Each row of a before or after table is a point. One or more steps were done to the points. Then noise was added and the rows were shuffled. The steps act on how far a point lies along the listed directions, d1 being the first. Write out the steps. A step turns or swaps two directions, mirrors them in a line or flattens them onto one, adds a multiple of one to another, or multiplies one. Angles are multiples of 10 degrees, from the lower direction toward the higher: turns from -170 to 170, lines from 10 to 170 but not 90. Use the fewest steps. Two steps may share a direction if one is a turn and the other turns, adds or multiplies; they go together, in the order done. Otherwise the lowest direction goes first.

Directions:
(1): [-50   8]
(2): [ -8 -50]
Before, 14 rows:
[[-23 -20]
 [-21  35]
 [-33 -16]
 [-68 -14]
 [ 29  14]
 [ 18 -17]
 [-20  32]
 [ 11  -5]
 [  3 -21]
 [ 43  13]
 [-21  -6]
 [  6   8]
 [-20  43]
 [-29  16]]
After (14 x 2):
[[-70 -51]
 [ 12  -7]
 [-28  29]
 [-10 103]
 [-24 -17]
 [ 36  42]
 [ 15 -35]
 [-14  84]
 [-39 -47]
 [ 47  42]
 [-12  78]
 [ -7 -49]
 [  9  22]
 [-29 -55]]
Steps: multiply d2 by 2.5

Directions:
(1): [-47  61  24   3 -31  11]
(2): [ 45  14   6  67 -30  -2]
(3): [ 8  9 11 12 41 74]
(4): [-31 -51  59  24  -6   0]
Before (14 x 6):
[[ 25 -17  41  44   9  34]
 [ 25  29 -38   5 -11 -17]
 [ -1  29  25  14 -12  20]
 [ 15 -17  12  42 -17 -18]
 [  5 -34  -8  -5  -2 -14]
 [ -1  -1  10  -2   8   0]
 [ 16  23 -24  -2 -21 -18]
 [ 17 -42 -10   2  32   0]
 [  1  10  -2  40 -31 -12]
 [ 16 -27  -4  -2   7  -1]
 [-20 -20  16   4  -6  -7]
 [ 10 -39  20  27 -32 -11]
 [-27 -13  57  18 -17   6]
 [ -1 -38  -5 -29  20  -1]]
After (14 x 6):
[[ 33  10 -28  18 -52 -61]
 [ 47   7   2 104 -76 -49]
 [ -4   0  10  -5  10   9]
 [ 48   9  15 102 -70 -44]
 [ 36  16  30  53   3  46]
 [ 53  19 -40  35 -38 -52]
 [ 68  23  56 121  14 112]
 [-20 -12 -15 -21 -25 -39]
 [  2   3  -6  -6  -6   5]
 [-35 -19  12 -12  -9 -23]
 [-17 -19  56  31 -19   9]
 [-53 -16  -9 -86  34   0]
 [-12   1  -5  -9  33  24]
 [ 24  -8  21  68 -82 -44]]
Steps: flatten d1 and d4 onto the line at 70 degrees; multiply d2 by 3; multiply d3 by 3

Directions:
(1): [ 45 -17 -19 -37 -60  59  17  30 -28  28   6]
(2): [  9 -55 -17 -27   8  -2  34 -77  -4 -26  44]
(3): [ 22  60   6  10  35  33  61 -20  36  40  18]
(4): [ 13  20  -5 -42 -17 -63  67  25   0 -33 -34]
(5): [ 18  31 -80   6 -30   2 -31 -16  56 -30  -3]
(6): [-42  -8  20  11 -74 -31  11 -25  37  54   8]
Before (9 x 11):
[[ 31  11 -50   9 -40  35 -32   3  28   7 -18]
 [-32  53  46  23  -2 -74  29  30   2 -25 -25]
 [ 10   0  17 -19   0 -71  52   2  -7 -53 -10]
 [ -4  29 -18 -15 -54  27 -51  45   6  48 -28]
 [ 20 -24 -26 -13 -10  59  -5  24 -11  33  26]
 [-50   0 -16  38 -23 -75 -25 -43  68  14   2]
 [ -6  23  66  -5  65 -89  40  -7 -15 -26 -25]
 [-10  49 -56  42  51   1 -18 -49  55 -49  -1]
 [ 13  65   1   2 -69   9  11  26  30  71  -6]]
After, 9 rows:
[[ 42  19   3 -41 -37 -45  67  50 -17 -38 -27]
 [ -9  -2 -10  37  28   1 -37 -36  29  -4  -6]
 [ 25 -11   1 -19 -28  18  55 -37 -21 -18  43]
 [-32  -3  -5  23  82  25 -52 -86  25  10  41]
 [-45  -3   3  37  38 -21 -40  10  21   6   4]
 [  4 -28 -37 -15 -88  34  -3   0  -9   6  -2]
 [ 53 -28   9 -65 -64 -17  51  10 -40   0  -8]
 [ 65  21 -36 -20  -2  58  57  -5  13  42  25]
 [-25  24  16  38  32  -8  -2 -90  48  37  50]]
Steps: add 1 times d2 to d4; turn d1 and d2 by -160 degrees; swap d3 and d6; multiply d5 by 0.4

Directions:
(1): [-57  -7  56 -18  17 -27  -9  48   9  14  32  19  12  32 -57  -4  13 -80]
(2): [ 28  28  15 -22  48   1  89  29  25 -22  11  14  66 -13  25  53   8   2]
Before, 12 rows:
[[ -34  -30    5   31  -35   -3  -88  -26  -30   21  -19  -11  -68   44
   -16  -48  -11   -1]
 [  -3   14   41  -34   46  -31   74   47   24   -9   28   15   64   -1
    -7   18   12  -50]
 [ -86  -38   62  -19  -10  -36  -34   51    4   26   25   29   -5   24
   -75  -19   20 -110]
 [ -23    0   -4   11   -2   -9    4    0   -6   11    3   -3   -3   20
     8  -15   11    4]
 [ -24    5   60  -47   38  -27   52   56   37  -19   49   43   69    6
   -46   38   15  -70]
 [ -30  -15   15   -3   -7    4  -29    1   -7    3   15  -14  -34   35
   -26  -10   -6  -13]
 [ -10    6   14  -11    4  -16    9   22   -2    0    3    6    7   -4
   -12    7   13   -6]
 [ -19  -16    8    5   -3  -18  -20    8  -23   -3    5   -6  -10   29
   -24    1  -16  -32]
 [ -27  -13   13   10  -42   -7  -53   13  -16   17    4   -6  -45   16
   -23  -18    4  -19]
 [ -69  -35   39   21  -54  -35 -115   -8  -25   43   26   15  -70   21
   -66  -76  -12  -75]
 [  -9  -42  -25   35  -49   -3  -69  -35  -22   20  -36  -25  -74    2
     7  -40    1   19]
 [ -36  -42   -9   18  -38   -4  -82  -24  -27   30  -10  -22  -62   30
   -17  -67  -17  -28]]
After (12 x 18):
[[ 69  14 -48   2   5   6  53 -32   3 -23 -24 -19  23 -41  66   3 -10  65]
 [-59 -32  55  -4   9 -35 -14  48   8  21  11   9  -9  32 -44  -4  24 -80]
 [-44 -11  57 -25  40 -23  29  54  13  13  30  13  35  38 -30   0   4 -91]
 [-22  24  87 -31  56 -42  78  71  31  -2  57  51  77   1 -27  41  10 -95]
 [  4   0   9  -6  23 -15  29  19 -11 -16   7  -1  25  19   0  31 -11 -20]
 [-12   3  28 -19  28   6  32  23   9 -10  23  -3  12  28 -11  27  -1 -16]
 [-14  13  41 -13   7 -13  28  50   7  -1  24  14  19  12 -15  30  15 -38]
 [ 26  15  23 -35  50  -5 120  45  34 -25   5  30  87 -35  30  71  17 -14]
 [ 81  19 -42 -16   8  22  70 -31  20 -46  -8   9  48 -50  57  44  -8  75]
 [-49  -1  71 -12  38 -26  13  52  10   6  23  24  22  55 -36  12   8 -69]
 [ 11  10  -5  -6   2  -7  17   5  -5  -6  -6   1   5 -17   7  13   8  23]
 [-19   3   0   8   9 -10  16   5  -1   7   6  -2   9  18   9  -6  13   4]]
Steps: turn d1 and d2 by 100 degrees

Directions:
(1): [ 66  27 -15   7 -29  72  15 -20 -46 -20   4  43  45  30 -44  61  20   3
  -3 -11  24 -22 -20  17 -19  63 -35   1 -22 -44 -72  29  35  25 -12  15
 -15   3 -22 -15 -21 -13  18  22  12  75  92  30]
(2): [-23 -21  -6  -9 -16  58  29 -35  -7  51 -38  46  -7 -38  46 -23   7  -5
  -1  67  13 -30  34   8 -52  35 -16   2   0 -41  73 -91 -33  -5  46  29
  24  16  53 -80  13  17  -6 -10  29  25  23  28]
Before (13 x 48):
[[ -3 -12  -3  -3   7 -20 -11   2  -4  -7  11 -15   3  11  -2   4  -3   1
   -8 -23  -1  11 -11  -5  22 -14   3   0   4   5 -11  17  11   0  -9  -7
   -4  -8  -6  18  -7  -6   1  -5  -4 -12  -3  -9]
 [ -6  -7  -6   2 -10  42  19 -33 -13  24 -18  27   8 -16  12  -7  16  -6
    7  35   5  -9  18  12 -23  34 -22   9   8 -22  24 -57 -13  -3  32  13
    8  10  29 -46  -2  11   7   1  25  12  27   8]
 [-21  -1  12  -5  12 -13  -5  -3  14  15 -14 -21  -7 -25  16 -21   0  -5
    4   0 -15  10  13   0   8  -8   9   4   0   2  29  -8 -30  -6   7   0
   14   4  14   6   7  14  -8 -15  10 -20 -30 -11]
 [-23 -13  -8 -14 -12  18   9 -25   3  40 -22  19  -5 -33  42 -21  -2  -1
   -8  22   5 -11  17   8 -22  11   1  -2  -7 -23  35 -57 -18  -4  27  17
    7   5  20 -33   7  13  -3 -14   6   3   8  -1]
 [-26  -4   3  -7  28 -41  -8  12  24  -4  -3 -32 -13  -7   7 -18  -6  -2
   -5  -8  -3  10  -1 -11   9 -31   4   7  17  30  22  -9 -12  -7  -6 -13
   -4  11  -6  22   7   4  -8   4 -10 -39 -49 -12]
 [  6   1   0   7   2 -11  -2   3   9  -8   2  -6   9  -4   4   8   7   0
   -1 -14   1   8   2  -3   8  -1  -4   1  -3  12 -13   7  -3   2  -4  -1
  -16   7  -3   5  -8   3   1  -1   7  -4   2 -15]
 [-21  -6   9  -6   4 -41 -13  24  13   6   2 -17 -18  -5  12 -27   1  -6
    5  -7 -11  14   0  -8  20 -26  24  -1   8  33  19  10 -19  -7  -3 -12
    7  -1  -5  26   6   6 -13 -14 -23 -30 -38 -15]
 [-25 -12   7 -10  -5 -10  -3 -12   8  12 -10  -2 -10 -24  18 -28   4  -7
    7  19   3   6  26  -6  -7  -4   5  -1  15  -3  39 -41 -19 -15  18  -1
    8   0  22 -23   3  11  -2 -15   5 -18 -16   3]
 [-10  -2   2  -3  16 -33  -8  27  23 -13  16 -34 -11   6  -8 -16 -19   2
    1 -29  -5  16   0  -7  22 -23  15  -5  -1  20   3  32   4 -11 -16 -22
  -10 -12 -12  19  -2   0  -1   0  -6 -21 -27 -27]
 [ 19  -2 -13  -3 -29  56  20 -30 -19  24 -20  44  18   0  15   8   4   4
    3  44  23 -22  20  22 -38  51 -34  -3 -12 -41  14 -44  -7   8  23  24
   10  16  22 -67  -2   8   0  11  28  30  59  27]
 [ -7  -7   3   2   7 -19  -1   3   8   6   6  -5 -12   0   4 -10 -13  -5
   -5  -2  -3   8   2  -8  18 -19  -1  -8  -6   1  -7  13  -8   2  -7  -3
   -5  -7 -13  12   7  -1   1  -1  -5 -11 -10   1]
 [ 38   8   2  11  -3  28   2  12  -3 -22   5   9  12  23 -32  30   9  -7
   -5 -16  -2  -3 -20  13  10  27 -17   4  -8 -20 -39  29  21   8 -17  12
  -12  -7 -33  13 -11  -5   5  13  -4  26  40   5]
 [-17 -13 -11  -7   2  -2  14  -8   2   8  -5   4 -18  -3  20 -10   3  -1
   -8  12  -7  11  15  -1 -11  -1   8   5  -3 -10  18 -25  -1  -4   7   5
    6  11  16 -17  -1   7   5  -4   5   1 -14   3]]
After:
[[ -10    3   -1   -6    6  -52  -20   14   22   -9   16  -35   -6    1
     4   -8  -13    3   -7  -43  -11   23  -14   -3   34  -33   25   -4
    -3   26  -27   30    9   -2  -17  -17  -18  -12  -28   50   -2   -4
     1   -6  -29  -33  -31  -34]
 [ -17  -25   -4  -10    2   -1    2  -11   -4   17   -8    0   -2   -9
    22  -12    1   -2  -10    9    3   -2    5   -4   -1   -3   -4    1
     6   -9   27  -26   -5   -5   14    6    9   -2   19  -18   -1    4
    -3  -11    9   -8   -2    2]
 [  69   17  -10   11  -29  101   24  -16  -33  -16   -7   54   39   27
   -41   57   25   -8   -6    5   18  -30  -19   28  -22   82  -47    5
   -20  -65  -53    9   29   21   -5   35  -10    0  -26  -32  -20   -7
    13   26   16   84  109   34]
 [ -78  -28   11  -15   42  -70   -9   16   49   24  -17  -44  -44  -40
    51  -63  -17   -7   -4   18  -15    9   23  -18    5  -63   22    5
    30   43   90  -56  -46  -25   13  -13   15   15   24    9   25   20
   -19  -14   -6  -76  -98  -25]
 [ -39  -12   19   -8   17  -70  -28   17   30   -7   10  -45  -24  -14
     8  -40   -5   -4    8  -14  -12   34   15  -19   29  -50   31    0
    24   38   29   -2  -13  -24   -1  -25    3   -9    2   29    5    3
    -7  -21  -18  -63  -71  -25]
 [  31   20   -2    9    4   -5  -11    2  -14  -35   25  -16   22   33
   -48   29   11    1    7  -41   -4   19  -21    5   30    8  -14    8
     2   13  -70   46   28    4  -19  -17  -20  -10  -35   40  -17  -10
    15   16   -6    0   20  -15]
 [ -19  -10   -6   -5   15  -37    0    8   14  -10    8  -22  -23    8
     9  -13   -3   -2   -6  -11  -16   23    7   -6   14  -26   19    1
    -1   12    6    7    7   -7   -6   -8    1    5    1   20   -2    1
     4   -5   -9  -23  -41  -14]
 [ -25  -18    5    0    6  -20    3   -2   13   24   -7   -3  -21  -15
    22  -25  -13   -6   -5   16   -3    6   15   -9   10  -24    2   -9
    -6   -1   22  -14  -21   -4    4    2    1   -5    3   -4   15    5
    -2   -7   -2  -20  -23    1]
 [ -50  -27    1  -12   16  -22    6   13   34   29  -11  -19  -32  -31
    42  -54  -19   -2    1   22   -7    6   31   -8   -8  -21   19   -3
     7    7   82  -42  -34  -23   19   -7   12   -3   31  -32   14   20
   -10  -14    8  -33  -44  -19]
 [ -49  -11   20   -5   28  -57  -19   12   34   16   -9  -48  -27  -32
    28  -48  -10   -6    6   -4  -28   26   14   -9   26  -44   30    3
    12   31   53   -9  -41  -18    5  -16   15    1   15   29   16   19
   -16  -24   -1  -61  -75  -30]
 [  87   44  -14   11  -27   28   -7    4  -40  -53   28   14   55   68
   -67   76    9   11    2  -46   23    2  -32   24   16   46  -34   -7
   -27  -15 -125   87   56   30  -41   -2  -28   -3  -55   24  -31  -24
    19   36   -2   46   85   12]
 [ -69  -27   16  -14   14  -62  -13   25   38   37  -16  -25  -48  -39
    56  -74  -10  -11    4   23  -19   18   21  -14   13  -54   41   -2
    23   47   91  -38  -52  -25   22  -10   23    5   24    6   20   20
   -26  -28  -21  -69  -85  -23]
 [  -1   -2   -2    2   -3    2    5   -4    6    2   -8    3   10  -13
    12    4   11    0   -1   -1    3    3    7    1   -2    7   -8    1
    -4    4    4  -12   -8    1    3    3  -11   13    7  -14   -5    8
     2   -4   14    1    9   -7]]
Steps: multiply d1 by 2.5; multiply d2 by -1

Directions:
(1): [ -23   69 -104  -24   42   20  -27   -5   45  -50  112   10  -50    4
  -41    9   -4   12    3   34   23   40  -22   24    5    1  -66  -14
    5  -19  -47  -10   31  -16   34   10  -47    6   -3   52  -31   22
   11   13   14   14   27   35  -46   31  -13  -59  -20   26   -3  -39
  -48   43   14   -4   53   -9    6   18]
(2): [ 21 -19  -7 -45  29  -8  52  48 -34  29  -4  61  15  30 -26  41 -81 -57
 -35 -13 -41 -39 -29  41  76  19 -74 -58 -18 -26  19 -18  10 -38 -10  46
   4   5 -14  49  -8 -38   2  17 -13 -72 -12 -12   3  41  15  51  38  48
   3 -21  23  17  23 -63 -37  15  -5   3]
Before (12 x 64):
[[  18  -22  -12  -69   40   -8   57   60  -35    7    9   71   28   29
   -15   48  -95  -75  -15  -13  -22  -41  -34   47   85    5  -81  -53
   -23  -44   16  -22   20  -73    6   39    0    6   -5   57  -17  -35
    18   21  -34  -73   -5   -4  -11   37   30   57   33   54   14  -31
    33   22   33  -74  -35    9  -12   -4]
 [  15    8  -28   -7   32   11   -8   19    6   -4   49   -1   -1   14
    -6  -18  -17  -12   -6   -1  -19    4  -17   26   20   20  -51  -30
    -5    6   -6    1   14   12    3   -3  -13    5    4   28  -23   -5
    12    0   -6   11    8    2   -4    0  -22   -7    5   10    4  -33
    -9   21   12  -10  -10   -6   13    9]
 [  -3    6   -1   -2   -8   16   -8   -7    2   -8    0  -19   -3  -13
    -5  -13   38    9   -3   -8    7   13   17   -3  -15   -1   23   18
     4   32   -1   21    3   -8    5    3   12   -3  -16  -19   23    6
    13   -4    5   20   -7    8   13   -8   -2  -20    6   -2   -7    1
   -13  -16    9   29   10    4    6    1]
 [   5  -12   28   -2    0  -12   -2   -7  -24   28  -37   11   11    4
     6   12  -10  -15   -4   -7  -11  -28  -13    4   26    3   -8   -8
   -14    2    7  -18   -9    2   -1   28   17   -3  -16    5   -5   -7
    -4   12   13  -29   -1    5   29    0   -8   27   -4   13    1    1
    -2   -3   -7    8  -24   22  -10   -9]
 [   9  -18   68   47  -41   11    6   -7  -26   13  -42  -41   20  -31
    33  -35   38   22   15    4   19   -8   31  -24  -42   -9   73   38
    -8   25   25   11  -24   39  -17  -18   24  -15    3  -45   20   21
    -2  -23   -8   22  -12  -24   18  -14   -8   -9  -13  -43   12   25
    20  -27    2   24    3   19   11  -16]
 [ -22   43 -109  -56   61   17    5   26   14  -31  117   65  -45   29
   -70   42  -81  -49  -42   39   -5    9  -50   66   86   26 -121  -70
    -6  -64  -37  -39   54  -32   23   41  -45    7  -11   89  -48   16
     2   21    1  -48    7   21  -43   68  -11  -21   14   58    3  -51
   -25   64   32  -43    8   12    4   28]
 [  19    3   -6    8  -21    2    8    2    8   -6   -3  -12   -3  -33
    36  -27   12   11    0    0   18   -7   12  -20   -4    6   15   16
     3   -3   22    8  -10   -4   -2  -13   11   14  -18    0   -3   13
   -10    0    8   -1  -16   -4   17   -3    6   -8   11   -5    1   -3
   -10   -8  -17   -2  -22   11   -6    9]
 [   2   70  -99  -39   37   24  -10   24   12  -43   87   29  -46   20
   -43   23  -28  -23  -18   15    7    7  -22   68   20    1  -86  -24
     2  -15  -35  -18   14  -20   29   19  -38    9    1   79  -34   -5
     7   27    9  -23   12   28  -43   48    2  -28    7   44    0  -37
   -31   49   28  -27   36  -16   12   34]
 [  13  -31   45   19  -17    7    6   17    7    9  -52  -16   18   -9
    24   -9   36    7    9   -8   -1  -13   15  -38  -12    1   51   21
     6    8   19    4   -9   15  -26  -20   27  -14   -3  -39   13   15
   -34  -18  -20   -2  -17  -26   29  -46    7   -1    4  -30   -2   29
    13  -18  -24   44  -10    4  -16  -22]
 [  37  -69   73  -29    5  -29   62   45  -49   54  -59   47   38    6
    -1   25  -64  -49  -37  -35  -36  -42   10   11   29    9  -16  -30
    -5  -19   47   -6  -26  -23  -32   21    3   -8  -10  -12   15  -29
     2    6   -4  -57  -40  -35   21    3    4   69   45   23    2   12
    54  -16    5  -39  -68   14   -5   -1]
 [  21  -28   -3   -1  -16   -1   22   32  -23   19  -20   19   13    8
     8   -2  -25  -24  -24    1  -19  -28   -3   13   34    9  -13  -25
   -21  -12   -8  -11    6  -20    6   25    9  -15   14   20    4   -2
   -11   -9   -5  -43    3   -4    6   13    4   34   26   14   10  -12
    21    0    4  -28  -30    4   -6    2]
 [  21  -42   37   10  -26  -13   16   -2  -25   20  -57  -13   18   -3
    33    0   14   11    3  -37  -10  -33   11   -2  -15  -11   44   11
    -2    0   24  -12   -7  -13  -23   15   14   11    2   -4   25  -15
    -5    0   -8   -7   -5  -39   36   -7   -3   28   29  -33  -11   31
    41  -30  -17   21  -16   28  -16   -8]]
After:
[[ 22 -35  21  -4 -16 -11  24   9 -25  18 -42   3  17   6  21  10  -5  -1
   -5 -35 -18 -37   0  12   6  -4  18  -4  -6 -10  24 -18   1 -25 -22  26
    7  14  -1  14  18 -21  -5   4 -10 -23  -4 -36  30   5  -2  32  34 -18
  -11  20  41 -20  -9   6 -16  29 -15  -5]
 [  3 -12  33   3  -4 -11  -6 -11 -22  29 -42   7  13   2   9   8  -3 -11
   -3  -6  -9 -28 -12   0  20   2   0  -2 -12   2   8 -15  -9   5  -4  25
   17  -3 -14  -1  -3  -4  -5   8  13 -26  -2   6  30  -5 -10  25  -3   7
   -1   5  -2  -6  -9  10 -25  21 -10 -11]
 [ 13   3 -11   9  19  10 -20   7   7  -5  32 -17   3   6   7 -29   6   1
    1  -1 -10   8  -7  13   1  15 -22 -12   1  16  -3   7   5  24  -1 -15
   -8   2   8   7 -16   0  11  -8  -8  29   7   1   3 -13 -23 -11  -2  -4
    3 -23  -7  10   3   9 -10  -9  13   4]
 [ -4  56 -54  -2   1  21 -35  -7  17 -43  47 -18 -35  -2  -9  -9  29  11
    4  10  27  18   6  31 -32 -13 -10  20  13  10 -29  -3  -5  12  23 -17
  -22   2  11  29 -16  14   1  10  11  21  11  22 -28   7  -1 -41 -10   3
   -1  -7 -26  19   6  17  41 -22  13  23]
 [ 19 -34  14  11 -29  -1  14  19 -22  18 -35   4  16   1  21 -12  -6 -11
  -17  -1 -13 -24   6   0  15   5  13 -10 -18  -3  -6  -3   0  -9   4  13
   13 -16  17   3  10   2 -12 -16  -5 -29   2  -6  11   0   2  30  19  -2
    9  -3  24 -12  -3 -13 -30   2  -7  -3]
 [ 14  -6  31  14 -12  13  28  21 -31  12  -6  -4  12 -12   4  -8  -9  -8
   -4   8   4 -16   6   8   3   2   9   1 -18   3  20  -3  -6  12 -10  11
   11 -11  -7   0   5   4   2 -10 -11 -15  -8 -17   4  21  -4   2   0  -5
   15  -2  18  -4  19 -15   0  23   9  -8]
 [ 15 -22  16  -6   5  10  22  36   4   8 -28  14  12   7   3  10   4 -13
   -5  -7 -13 -21  -2 -17  20  10   3  -5   0  -9  14  -6   2  -7 -21   1
   15 -12 -10  -6   3   3 -33  -8 -20 -28 -15 -22  19 -23  10   5  14  -4
   -1  11  11  -1 -13  17 -15   6 -18 -17]
 [ 36 -74  90 -14 -10 -32  53  34 -47  55 -71  29  44  -1  12  13 -42 -35
  -28 -35 -30 -39  23  -4  10   2  13 -13  -4 -10  49  -1 -31 -10 -34   8
    8 -11  -7 -31  22 -22   0   1  -2 -40 -41 -37  28 -11   2  62  39   5
    3  24  57 -24  -2 -23 -67  11  -4  -5]
 [ -2  11 -13 -11   1  17   0   1  -1  -8  14  -6  -7  -7 -14  -3  24  -2
  -10  -7   2   8  10  10   0   3   0   6   2  26  -3  16   7 -17   9  13
    5  -2 -19  -2  19   0  13   1   3   8  -5  12   9   4   0 -17   9   8
   -7  -7 -13  -7  15  17  11   8   5   4]
 [ 10 -39  46 -17  -4 -12  27  20 -29   8 -42  12  41   1  27   8 -25 -32
   12 -20   2 -26   2   1  17 -13  15   4  -8 -12  24  -2  -4 -33  -3  -4
   19   0   8 -11   4 -13  12   0 -29 -18  -7 -12   8 -13  26  40  12   0
   13   7  37 -16   5 -18 -30   0 -11 -16]
 [ 19   6 -17   0 -16   3  11   8   8  -7   3  -3  -6 -29  31 -21   1   4
   -5   0  15 -10   7 -13   8   9  -2   6   1 -10  22   5  -6 -10  -4  -6
    7  16 -19  12  -7  10  -9   3   8 -11 -16  -2  13   4   8  -4  16   2
    1  -9 -11  -2 -15 -11 -24  12  -6  12]
 [-29  23 -38   7   4  12 -34 -23  23 -30  55  -6 -32  -6 -17  -5   8   5
   -7  34  24  25  -7   6   2   5   0  -1  11 -23 -28 -12  23  17  11 -14
  -18  -3   6   4 -22  45  -5  -7   6  21   4  12 -19   4 -18 -41 -12  -9
    0  -4 -20  17  -2  27  15   0   5  12]]
Steps: flatten d1 and d2 onto the line at 150 degrees
